Each row is a point. A path goes straight from each point to the next, and from the last back to the first. The post is the endless flat space through its rows: a point in 2 columns, a line in 3, a plane in 4, and so on, so that a path can go around it. How many times does the path go around the post? Going back the other way cancels.

Post (1 x 2):
[[8,7]]
Path (20 x 2):
[[-25,28],
[-15,28],
[-52,-37],
[-6,-41],
[54,-5],
[33,37],
[13,47],
[15,57],
[-34,14],
[-22,-25],
[14,-41],
[-31,-46],
[-39,8],
[9,26],
[60,47],
[44,1],
[32,18],
[49,-12],
[9,-6],
[-18,-11]]
Times around: 0

Post (5 x 6):
[[-48,3,-6,27,23,4],
[-2,2,5,27,-11,-11],
[18,-8,-8,-25,-23,-7],
[-3,3,-10,-13,36,-22],
[44,18,-3,-7,-22,9]]
Path (21 x 6):
[[6,-6,-16,30,14,1],
[14,14,-5,8,20,10],
[60,12,12,1,-14,-17],
[-5,16,-32,-12,51,44],
[17,15,-23,13,-5,-18],
[-6,12,-19,-29,5,-36],
[25,19,25,-2,-23,-6],
[12,7,-4,1,22,11],
[36,-17,-9,31,-36,-15],
[-10,13,-17,22,-40,5],
[-27,30,-6,4,8,-1],
[1,-2,6,-7,1,-13],
[8,-5,6,24,-26,31],
[7,-5,4,-13,5,-4],
[-37,-21,4,-12,11,-43],
[-16,9,-13,-18,8,-12],
[-16,-26,-20,17,9,-39],
[29,20,-11,11,-3,49],
[-13,7,-12,-27,51,-2],
[6,12,0,-6,-18,-13],
[-30,-2,-25,-23,-22,17]]
Times around: 0
